Each wall is flat, endless, passes through zero and stands at right angles to its row. A trip goes straight from one point to another. Which walls does it cross, in order?

Walls:
(1): [ 0.66 -2.97]
(2): [-0.74  2.79]
(3): [ 0.42 -1.52]
(4): [-1.09  0.96]
(5): [ 0.72 -1.78]
Trips:
[ 1.07 -1.31] to [-2.16 -0.95] => 4
[0.56 1.84] to [-0.28  0.20] => none
[-0.81 -1.59] to [ 2.44 -1.56] => none

Walls:
(1): [-0.56  0.11 -1.29  1.48  1.75 -2.65  1.04  1.17 -1.27]
(2): [-2.99  1.24 -0.21  0.25  3.32  0.02 -0.21  3.13  0.17]
(3): [-1.42 -1.22 -0.95  0.98  1.70  1.78 -0.21 -3.00 -0.31]
(4): [ 0.25 -1.89 -2.05 -0.79  0.17 -0.69  1.38 -2.31 -0.94]
(5): [ 1.38 -1.40 -0.20 -0.97  0.71  1.57  0.77  1.65 -2.66]
(6): [-2.49  2.89 -0.92  0.95  1.39 -0.43  0.60 -0.21  1.06]
(7): [ 0.44 -2.20  0.66  1.46  2.28  0.14 -0.46  1.24 -1.53]
(8): [-0.65 -0.92  1.10  0.01  0.17 -1.53  1.77 -1.39  0.63]
Trips:
[-0.26  0.42  0.25  1.69 -0.96  2.50  0.70 -0.01  0.69] to [-1.23  1.97  1.56  2.82 -2.05  1.99 -1.24  0.65 -0.78] => 2, 3
[ 0.91 -1.21  1.76  1.34  0.15 -1.15 -0.46 -1.36 -0.04] to [ 2.29 -3.89  1.42  0.45 -0.73  2.75 -3.39  0.67 -2.48] => 1, 5, 8, 4
[ 0.56 -0.73  1.55  1.40  1.72 -4.96 -0.78  2.11 -1.82] to [ 1.14  1.58  0.00 -0.57  0.44  1.87  1.04 -0.36  0.74] => 6, 8, 7, 1, 2, 3

Walls:
(1): [-0.11 -1.59  1.93 -1.34 -2.24 -0.29 -2.00  1.70 -0.87  0.26  1.31 -0.27
 -0.89 -0.84  1.94 -1.85  1.31  0.12 -0.84 -3.02  0.76  1.83  1.04  1.23]
(2): [ 1.16 -0.80 -0.26  1.77  2.62 -0.29 -0.07  0.84 -0.73  3.81 -0.17  1.57
  0.10 -1.83  1.97  1.01  3.03  2.53  0.49  1.07 -2.02  3.06  3.25 -1.22]
(3): [-2.19  0.03 -1.07 -1.28 -1.47 -0.35  2.81  0.82  2.30 -3.04 -0.36  1.66
  1.43  0.18 -3.63  0.26  1.78 -0.73 -1.16 -0.66 -0.58 -2.10  0.80  0.78]
(4): [ 0.25 -1.79 -1.39 -3.69  0.69  0.18 -0.04  0.59 -2.39  1.10  0.20 -0.05
 -0.17 -0.31  1.60  0.15 -0.54 -1.32 -2.87  0.70 -1.29  1.99 -3.40 -0.85]
(5): [ 0.33  0.11 -4.00 -4.24  1.96 -1.06  2.14  0.06 -0.35  2.63  0.72  0.74
  0.61  0.52  0.69  1.55 -2.32 -0.91 -1.94 -2.47  0.14 -1.18  0.40 -2.99]
(6): [ 0.43 -0.76  1.15 -1.05  1.50  0.69  0.88  0.02  0.74 -0.44  2.45  2.51
 -0.68 -0.89 -2.42  2.36 -1.47 -3.02 -3.68  0.60 -0.93 -0.33  0.87 -1.60]
Trips:
[ 0.14  1.50 -0.44  0.52  2.32  0.01  0.85  0.90  0.58 -0.50 -1.54  2.01
  0.61 -0.70 -1.09 -1.77  0.72 -2.37  1.52  1.73  1.76  0.28  1.83  1.29] to [-1.15  0.10  0.71  0.63 -0.52 -2.03 -2.01 -0.20  0.44  1.24  1.43  1.00
  1.64 -1.21  2.46 -1.75  3.02  0.39 -1.09 -0.62 -0.06 -0.33 -0.38  0.27] => 6, 1, 3, 4
[ 2.55 -0.94  0.96  0.66 -0.95 -1.65 -0.01  1.45 -0.24 -0.55  1.83  3.14
  0.22 -2.36  2.02 -2.82  0.19  1.45 -2.13  1.23  3.79  0.55  2.36 -0.90] to [ 1.51 -0.20 -0.60  2.62  0.99 -1.77 -1.93  0.72  1.01  0.26 -3.52 -2.00
 -3.02  2.16  0.10 -1.25  0.62  2.18  2.54 -1.40 -2.85 -0.38  1.80  1.96] => 6
[-0.52 -1.33 -2.54 -1.27  0.81  0.45  0.55 -0.15  0.20 -1.60  0.49 -1.90
  1.06  0.94  0.18  2.15 -1.60  1.10  1.45 -0.68  1.39  1.47 -3.63  1.26] to [-1.69  0.71 -1.09  0.80  0.80 -1.33  0.57  1.97  0.68  0.20 -0.36 -0.02
 -1.87 -0.75  2.23 -0.22 -1.76 -1.39 -2.37  2.35  0.67 -0.23  1.90 -2.47] => 6, 2
[-0.41  0.97  1.82 -1.22 -1.40 -0.29 -0.03 -3.43  0.81  0.84  2.81  2.13
 -0.99  0.99 -1.37 -0.37 -0.59 -1.92 -0.40 -1.68 -0.83  1.60 -0.14  2.77] to [-1.47  0.90  1.10 -0.62  1.71 -0.23  0.23  1.28 -0.78  0.93  0.25  1.38
  0.23 -0.92 -3.90  1.45  1.51 -1.15 -1.45  2.55  1.15 -1.13  2.49  2.81] => 1, 2
[-0.57 -1.95  1.86  0.84  3.27  0.01 -0.34 -1.94 -1.37  3.50  2.72  0.63
  0.61  2.30 -4.16  2.13 -2.31  0.11  2.27 -2.16 -0.57 -2.00  1.47 -1.47] to [-2.39  2.54  0.65 -0.40  1.77 -1.86 -1.23  0.16 -1.06 -2.02  2.48  0.42
  3.90 -0.63  1.04  0.97 -1.97  0.97 -1.91 -1.77 -0.48  2.60  0.23 -0.65] => 4, 1
[ 0.02 -1.64  3.92 -3.61 -0.68 -2.13  0.54  4.33  0.25 -3.00  0.25  0.41
 -2.74  1.60  0.26  1.88 -1.53  1.51  1.53 -0.10  4.58 -2.10  0.52  1.68] to [-0.65 -2.19 -0.96  2.74 -2.34  1.31 -3.80  1.08  0.02 -2.11  2.47 -1.36
  0.87  1.79 -0.72  1.06  0.82  1.45  0.71 -1.01  0.76 -1.52 -0.05 -1.96] => 6
[ 0.68 -0.63  2.19 -0.65 -0.19 -1.54  3.67 -0.45 -0.55  0.33 -0.37 -0.73
 -0.12 -0.82 -0.33 -1.17  1.92 -0.08 -0.67  0.53  3.45  0.57  1.04  0.81] to [ 2.04  0.01 -1.00 -0.48 -2.31 -2.03  1.24  0.70  1.06 -1.71  0.34  0.87
  1.97 -2.37 -2.60  0.82  0.43 -0.61 -0.55  2.11  3.24 -1.81  0.71 -0.42] => 2, 6, 1, 5
[ 0.13  0.22  0.08  0.05  0.31 -0.61  3.84  2.79  2.90 -0.54 -1.88 -1.62
 -1.12  0.13 -1.06 -1.48  0.63  2.43  1.09 -1.82  4.36 -0.69  1.26 -1.26] to [-3.11 -1.69  2.59 -1.81 -0.78  0.49  0.25  0.89 -0.62 -1.46 -0.61  0.46
  4.34  0.84 -0.20 -0.80 -0.79 -1.30 -2.36  1.68  1.79  1.46 -2.24  1.52] => 5, 4, 6

Walls:
(1): [-0.70  3.79  1.76  0.11  2.34 -3.06 -1.69  0.83  1.94  0.26 -0.79  0.54
 -0.24  1.20 -2.05  0.44 -0.69  1.31  0.12 -2.17  0.41  0.73 -3.08 -0.94
  0.77  2.71  1.88  2.05 -1.55 -1.22  2.22 -1.57  1.52  0.21  1.20  1.02
 -1.68 -1.09  0.60  1.29 -2.70  0.57 -1.62  0.07 -0.52 -0.25 -0.85 -0.65]
(2): [-0.07 -0.61  0.88 -2.17 -1.31 -1.70  0.28 -0.71 -0.39 -1.76 -1.47  0.42
  0.60 -3.12 -0.92  0.76 -0.06  0.30 -1.08 -0.64 -0.24  0.70  0.09  0.85
  1.50 -1.16  0.58  0.06 -1.99  0.95 -1.86  0.70 -0.37 -0.97  3.44  0.67
  0.26  2.36  0.78 -0.40  1.21  0.81 -1.50 -1.51  0.88  1.49  1.84 -2.10]
(3): [ 2.09 -1.18  0.61 -2.38  1.99  0.03  1.38  0.99 -0.38 -0.37 -0.48  0.25
  0.73 -2.65  0.09  2.24 -0.98  0.29 -2.16  2.53 -0.50 -2.06  2.69 -1.63
  1.64 -1.51  1.78 -1.20 -2.93  2.82  0.54 -1.04  1.53  2.00  1.38  1.14
 -1.05  0.74  0.95 -0.54  1.35 -1.93 -3.08 -2.26  1.48  0.21 -0.49 -0.35]
(4): [-2.51  0.37 -1.26 -0.89 -0.26  1.85 -1.90  2.05 -3.01 -1.48 -1.95 -2.23
 -0.53  1.18 -1.99  1.04 -0.32 -2.55 -1.38  1.53  0.78  0.20 -0.44  3.01
  1.76 -3.17  1.97  1.03  0.43  3.32 -0.12  0.86  0.94 -0.59 -0.78 -1.15
 -0.33  0.71 -0.49 -1.35 -1.01 -3.27  0.63 -1.39 -0.48 -2.90 -1.90  0.27]
(5): [ 2.56  0.87  1.08  0.35 -2.03 -1.37  0.92 -1.13 -5.46  2.69  2.20  0.54
  0.82  1.24  3.92  0.74  0.81  0.39  2.41 -2.25  1.39  1.08  2.38  1.38
  3.48 -2.39 -0.32  0.51 -2.61  0.65  0.35  3.16 -0.80  0.09  0.85 -1.60
  1.73  1.23 -2.10 -0.85 -1.22  0.84  2.27 -0.93  2.21  0.28 -0.54  1.19]
(6): [ 0.26 -0.13  0.61  1.45  1.14  2.33  2.49  2.75 -2.36  1.36 -2.27 -0.47
  0.59  1.72 -1.19 -2.56  1.21 -0.49  0.47 -0.50  0.04 -3.12 -1.88  0.14
 -2.54  1.86 -1.61  1.75  0.29  3.11 -1.21 -1.17 -2.09  3.72 -2.35  1.46
 -3.54  0.25  2.29 -2.37 -2.64  1.10 -0.49 -2.30  2.09 -0.02  1.98  0.29]
(7): [ 2.31 -0.68  3.98  0.18  0.22 -0.61 -0.65  3.23 -1.29 -1.17  0.23  0.73
 -0.49 -0.19 -0.82 -1.67 -1.35 -0.19 -1.09  2.27 -1.79 -3.42 -0.64 -1.17
 -0.65  1.56  2.26  2.61 -1.28 -1.15  1.25  0.20 -0.58  0.51 -1.10 -1.04
  0.70  2.19 -0.11 -0.64 -0.28  1.50 -2.50 -0.23  1.64  1.94 -1.99  1.31]
(8): [ 1.41 -2.14  0.84 -0.36  0.46 -1.66  1.16  0.82  2.00 -0.11  0.39 -0.46
 -2.16 -0.22 -0.41 -1.89  0.12 -1.24  2.00  0.04  1.70 -1.07 -1.57  0.01
 -1.54  2.43  0.54  0.57  0.59  1.61  2.76  1.76  0.45 -0.46 -0.39 -0.08
  0.72  0.14 -2.58 -1.39 -1.18  1.97  0.15 -0.41 -3.17  0.66 -0.09 -0.56]
Trips:
[-1.59 -2.71 -1.24  0.84 -0.12  1.54  0.38  2.12  1.53  3.63 -0.89  0.22
  0.08  1.77  1.80  3.32 -2.02 -2.08  1.07 -0.97 -0.43  1.40  2.84  0.42
  1.87  1.96  1.30 -0.69  2.58  1.13  0.68 -2.10  0.83  0.41 -1.01  1.01
  2.80  0.39 -0.49 -0.60 -1.37  1.28  1.20  1.54 -2.45  2.45  0.87 -0.15] to [ 1.79 -2.32  0.12 -0.85 -1.15 -0.85  1.84  0.37 -1.34  4.11  0.42 -0.13
 -0.01  4.50  0.70  1.33 -1.43  0.63 -2.18 -0.08 -0.70  0.12  1.38  1.63
 -3.30 -0.10 -1.09 -1.10  1.06 -0.04 -0.72 -0.07  0.19  1.22  0.80  0.65
  0.94 -0.85 -2.36  0.19  4.22  0.12  0.30  0.73  1.18 -1.45  0.93  0.36] => 8, 6, 3
[ 2.49 -1.53  2.64  0.29  0.11 -2.89 -1.98  1.17  4.58 -2.32  2.88 -1.92
  0.88  2.80 -4.34 -0.32  1.43 -1.75 -0.05  0.72  2.27  1.12 -1.64 -0.38
 -4.34  0.90  2.13  3.06  0.96  4.49  0.18  0.43  1.32  0.16 -2.70  0.57
  1.67 -1.11 -0.21 -0.50 -0.58 -1.45  2.85  3.31  3.21 -0.63  1.31 -0.15] to [ 0.18  0.20 -1.09 -0.66  1.11 -0.27 -1.96  1.20  0.20 -1.12 -1.35 -2.84
 -0.26  0.07 -0.22 -0.33  1.95 -0.68 -2.21  1.65  1.31 -0.76  2.00 -2.28
  1.42  4.81 -1.61 -2.77 -0.22  1.04  3.25  0.13 -3.07  1.40  0.61  4.06
  0.68  2.74  2.46 -1.90  0.48  1.18  1.12  4.18  0.14  2.15  0.65 -1.50] => 4, 3, 2
[ 1.73 -3.75  1.45  0.08  0.85 -0.88 -0.74 -0.61  1.82 -1.01  2.22 -1.15
 -0.82 -0.79  1.08 -1.08  1.82  0.05 -0.52 -1.39 -0.12  3.01 -0.26 -1.18
 -3.61  0.42 -0.60 -0.02  0.68  1.50  2.17 -2.77  0.09 -0.58 -1.44  0.06
  2.22 -0.33  1.46  0.47 -3.24 -0.70 -2.76  3.55  0.18 -0.86 -0.36  0.12] to [ 4.52  0.00  0.06  0.76  0.03  2.85  1.03 -0.44 -0.11 -0.07 -1.45 -0.28
 -0.16 -0.47  0.84 -0.07  1.43  0.97 -1.13  1.73  0.73  1.94  0.30  0.95
 -1.96 -0.73  2.84  1.26  2.28 -1.99  3.04  0.37  0.30 -1.30  0.70 -0.88
  1.20 -0.14  1.16 -2.13 -2.18  1.10 -0.62  0.37  0.31  0.37  1.10  1.36] => 1, 6, 5
